Each row of a before or after table is a point. One or more steps were done to the points. Then noise was added and the rows were shuffled. The steps act on how far a point lies along the listed directions, d1 being the first. What was done? A step turns or swaps two directions, mirrors them in a line or flattens them onto one, adds a multiple of one to another, or multiplies one. Angles are multiples of 10 degrees, from the lower direction toward the higher: turns from -170 to 170, lines from 10 to 170 but not 90. Use the fewest steps. Two steps may share a direction if one is a turn and the other turns, adds or multiplies; they go together, in the order done. Otherwise the lowest direction goes first.
(in the rows, 128 means zero)

Directions:
(1): [177 119]
(2): [137 177]
Before (12 x 2)
[[102 153]
 [178 127]
 [124 117]
 [ 92 125]
 [111 105]
 [131 137]
 [148 124]
 [129 137]
 [117 112]
 [117 130]
 [130 105]
 [ 95 118]]
After (12 x 2)
[[ 44 154]
 [247  98]
 [150 147]
 [133 118]
 [107 150]
 [ 58 159]
 [126 117]
 [127 141]
 [ 99 135]
 [ 49 122]
 [177 122]
 [106 159]]
Steps: multiply d1 by 2.5; multiply d2 by -1

Directions:
(1): [166 116 174]
(2): [135  71 107]
Before (9 x 3)
[[139 148 135]
 [104 142  94]
 [136 146 135]
 [ 23 203  12]
 [109 165 126]
 [128 173 144]
 [117 142  98]
 [132 169 126]
 [112 130 133]]
After (9 x 3)
[[111 154 116]
 [118 158 114]
 [136 144 115]
 [126 159 111]
 [130 137 123]
 [125 162 110]
 [104 165 115]
 [ 62 251  91]
 [112 131 132]]
Steps: flatten d1 and d2 onto the line at 50 degrees

Directions:
(1): [140 120 136  59]
(2): [126 100  64 123]
(3): [ 68 160 117 113]
Before (8 x 4)
[[107 128 100 160]
 [105 125 112 181]
 [ 79 153  85  88]
 [124 115 153  89]
 [126 120 138 139]
 [159 145 194 235]
 [ 86 167 158 128]
 [177 122 178 224]]
After (8 x 4)
[[139 145 125  84]
 [116 116 138  91]
 [128 120 126 116]
 [130 121 133 177]
 [145 123 120 233]
 [128 114 127 140]
 [131 124 133 154]
 [137 119 125 220]]
Steps: flatten d1 and d3 onto the line at 20 degrees; multiply d2 by 0

Directions:
(1): [129 131 105 163 151  56]
(2): [162 156  72  99  90 120]
(3): [137 107 172  82  99  82]
(4): [197  84 133 153 131 139]
(5): [165 180 154 108 176 127]
(6): [120  87  95  80 177 130]
Before (9 x 6)
[[123 173  55 137  74 157]
 [161 160  98 146 161  78]
 [180  88 147 141  76  83]
 [ 93 123  81 130 107 104]
 [104 101  93 118 141 126]
 [164 109 107  93 147  63]
 [121 135 141 103 131  76]
 [194 138 100 151 158 128]
 [136 178  94 185  88 103]]
After (9 x 6)
[[111 139 152  68 104 130]
 [152 103 103  92 126 179]
 [107  86 122  82 105 103]
 [ 85 128 201 105 102 163]
 [235 167 161 140 159 169]
 [139 125  94 113  84 186]
 [167  65 109 145  95 173]
 [146 185 163 130  87 176]
 [122 168 106 107 144 155]]
Steps: turn d1 and d2 by 120 degrees; add -1 times d6 to d3; turn d3 and d5 by 120 degrees; multiply d4 by 1.3

Directions:
(1): [160 120  90  46 143 123 144 142]
(2): [180 103 167 147 151  96 118 184]
Before (8 x 8)
[[ 81 132  75  83 116 157 160  54]
 [179  85 175 135 170  80 128 172]
 [144 124 129 127 120 114 125 161]
 [ 77 164  88 134 100 169 127  71]
 [ 85 144  50  61 108 146 150  83]
 [168 114  58   7 145 147 153 101]
 [ 66 187 109 125  93 172 124  55]
 [127 131  62  86 124 162 149  80]]
After (8 x 8)
[[139 103 108  87 141 128 149 118]
 [116 116 138 131 153 111 132 114]
 [117 134 118 124 116 122 134 149]
 [135 152 140 135 123 132 118 127]
 [140 137 120 133 120 135 121 135]
 [139 120  72  70 134 112 149 136]
 [182 105  62   2 158 138 147 113]
 [167 111  82  93 133 135 144 121]]
Steps: flatten d1 and d2 onto the line at 170 degrees
